Each row is a point. The points of each table are mixes of a few directions, plus a little noise. Count the directions of each table, and those that both share. Where both have some left over, give the other angles between the two spaces (their principal angles), to ten degrees, smallest first.
In the rows, 128 means zero.

First (6 x 2):
[[131  88]
 [124 184]
 [124 181]
 [131  92]
 [128 127]
 [130  96]]
Second, 4 rows:
[[ 69 124]
 [175 132]
 [115 128]
 [151 130]]
Directions: first 1, second 1, shared 0; angles 90

First, 6 rows:
[[156 125 123]
 [ 69 135 137]
 [101 131 132]
 [146 126 125]
 [211 118 114]
 [ 85 133 135]]
Second:
[[115 181  68]
 [130  79 123]
 [126 139 122]
 [136 111 169]
 [133 131 158]]
Directions: first 1, second 2, shared 0; angles 80

First:
[[170 188 145 102  39 187]
 [ 92 136 125  96 136 135]
 [139 108 108 165 171  98]
 [101 136 141  92 126 150]
 [134 117 132 134 175 138]
 [174 147 130 145 101 145]
 [127  85 148 149 114  97]
 [113 126  98 137 170 107]
 [104 108 124 131 120  96]]
Second:
[[153 123 103 140 113 138]
 [ 89  97 131  98 144 138]
 [ 75  60 109  78 145 159]
 [122  91  99 113 124 151]
 [166 153 121 156 112 121]
 [158 185 156 162 122  99]
 [106 126 143 116 140 124]
 [155 189 161 162 125  96]]
Directions: first 4, second 2, shared 1; angles 90

First, 8 rows:
[[117 169 199 123 122 135 153 163]
 [163  92  82 139 107  83 119 126]
 [158  98  92 137 110  90 121 129]
 [121 164 187 125 116 136 160 140]
 [109 117 105 119 162 147  92 140]
 [ 89 118  85 119 171 190 102  72]
 [143 120 111 137 104 121 151  83]
 [124 146 164 124 132 123 127 172]]
Second (7 x 8):
[[102 134 115 113 180 168  77 145]
 [ 50  80  73 106 110 146 130 111]
 [191 163 149 128  92 105 138 122]
 [175 128 138 161 142 112 144  98]
 [ 81  99 121 128 117 123 147 136]
 [121 150 154 108 118 127 120 172]
 [178 140 145 154 136 114 137 111]]
Directions: first 3, second 4, shared 2; angles 90

First (9 x 9):
[[111 134  89 100 151 114  78 162  83]
 [207 104 122 127 126 180 105  77 110]
 [ 84 143 132 132 128 102 143 154 140]
 [105 134 137 133 125 115 146 137 145]
 [133 123 155 150 110 137 169 104 163]
 [141 125  92 100 147 131  73 142  82]
 [102 137 124 125 132 111 126 149 125]
 [ 93 139 119 119 136 103 119 160 121]
 [175 111 177 168  96 167 190  63 182]]
Second (9 x 9):
[[134  95 156 158 110 134 128 143 151]
 [114 109 101 137 153 104 109 158  95]
 [ 96 118 142 162 135 135 176 133 131]
 [169 151 118  90 124 167 106  88 116]
 [144 117 134 151 122  91 154 110 156]
 [192 104 106 152 136  69 142  79 142]
 [ 45 112 142 153 140 142 135 204 108]
 [127 184 126  64 115 158  98 116 128]
 [131 161 127  86 118 155 102 122 125]]
Directions: first 2, second 5, shared 2

First (9 x 11):
[[118 124  89 118 102 123 123 126  98 134  94]
 [140 130 159 131 153 133 133 129 150 125 156]
 [137 118 101 102 126 127 127 121 103 138 109]
 [106 137 128 154 107 126 125 135 134 119 123]
 [ 70 174 225 249 112 131 131 162 225  80 191]
 [123 120  81 109 103 123 123 123  91 138  90]
 [152 120 137 105 156 131 132 122 129 135 141]
 [155 116 125  96 152 131 131 119 119 138 132]
 [152 113 106  88 142 129 129 117 103 143 116]]
Second:
[[166 129 105  56 117 134 111 136  82  78 146]
 [101  96 108  93 135 140 109 127 185  96  91]
 [ 69 107 105 149 121 102 131 133 121 128 112]
 [146 122 136 135 177 109 135 120  66 169 178]
 [138 166 128 119  62 153 134 126  92 120 104]
 [103 131 117 190 111  85 129 147 150 121 136]
 [126 120 116 122 134 133 118 127 131 126 119]
 [104 138 194 132 124 155 179 103 142 173 114]
 [145 132 152 105 140 154 137 114 123 145 129]
 [167 132 150 146 181 152 120 113 150 177 140]
 [144 134  95 162 106  90 102 162 166  76 140]]
Directions: first 2, second 6, shared 1; angles 30

First, 10 rows:
[[172 102  65 181 105 164  86  95 152  97 111 171 220 152]
 [109  98 150 117 112  86 159 147 167 118 152 118 102 100]
 [ 92 136 160 126 143 120 172 139 117 125 118 111 109 100]
 [156  91 108 147  91 186  96 129 128 124 125 150 198 140]
 [ 93 147 168 132 152 111 165 132 115 164  74  93  80 135]
 [ 96 155 167 119 149  91 173 147 113 129 145 113  79 111]
 [164 103 123 135  86 145  94 149 131 135 168 152 156 158]
 [138  88 110 111 109 142 102 117 161 137 106 118 141 122]
 [121 178 117  92 171 139 119 112  87 122 135 120 106 111]
 [139 182 114 120 162  95 114 114 109 130 145 133  90 150]]
Second (10 x 14):
[[140 137  94  63 138 156  92 121 111  91 191 138 140  80]
 [117 117 140 105 124  82 142 138 158 128 149 115  86 111]
 [135 151 141 191 126 159 139 136  86 133 109 152 170 172]
 [120 140 164 169 119  92 164 156 123 133 146 139 112 152]
 [128 119 127 161 126 148 127 114 128 152  62 120 147 156]
 [133 105  96 116 134 173  94  88 142 148  48 106 152 129]
 [127 157 163 170 121 102 163 165  98 115 184 156 126 149]
 [116 124 156 145 122  82 158 145 147 137 133 124  97 139]
 [135 138 110  73 134 132 109 132 116  94 201 139 125  84]
 [129  93  90  85 133 152  91  86 167 148  57  92 127 108]]
Directions: first 6, second 3, shared 3

First, 11 rows:
[[106 119 125 149 145 145 152 130 113 123 108 180 122 154 125 147 137 145]
 [104 118 100 133 113 164  68  86 157 147  61 139 136 123 114 119 165 121]
 [138 128 124 127 118 125 110 124 140 139 129 114 133 108 116 122 135 119]
 [159 130 146 145 140  98 176 169 110 131 184 139 125 109 108 146 116 130]
 [129 124 132 145 139 126 154 142 117 128 137 157 125 132 118 143 130 137]
 [167 140 144 113 119  92 136 152 129 130 185  79 131  96 125 118 106 114]
 [113 118  93 133 101 164  45  80 172 160  58 125 141 101 101 113 175 111]
 [114 123 138 148 154 131 182 148  98 113 136 180 118 161 133 153 121 150]
 [ 76 144 116  51 106 158  58  62 146  89  65  46 127 188 221  72 101 123]
 [176 142 153 113 124  80 155 166 120 125 206  77 129  95 127 122  96 116]
 [126 123 136 151 147 126 172 150 106 123 142 172 121 142 119 151 126 143]]
Second, 9 rows:
[[ 91 134 125 111 130 148 118 108 139 103  81 141 115 163 150 115 126 144]
 [174 101 112 154 122 121 110 124  89 193 192  81 171  84 127 153 137  84]
 [118 137 130  68 115 127  95  95 111 111 144  28 141 161 215  93  85 107]
 [152 121 125 154 127 118 133 144 132 154 147 141 135  91  89 143 146 120]
 [118 131 142 137 147 124 174 151 114 105 134 170 113 152 128 141 119 151]
 [123 131 128 171 134 132 146 156 177 125  77 234 101  96  34 142 174 160]
 [120 122 121 115 126 139 114 108 109 132 132  96 140 147 166 124 118 118]
 [113 128 126 103 125 136 115 106 113 118 124  92 133 159 178 117 109 124]
 [142 144 143 138 128 107 149 161 167 112 121 172 104  98  69 124 139 148]]
Directions: first 3, second 4, shared 3
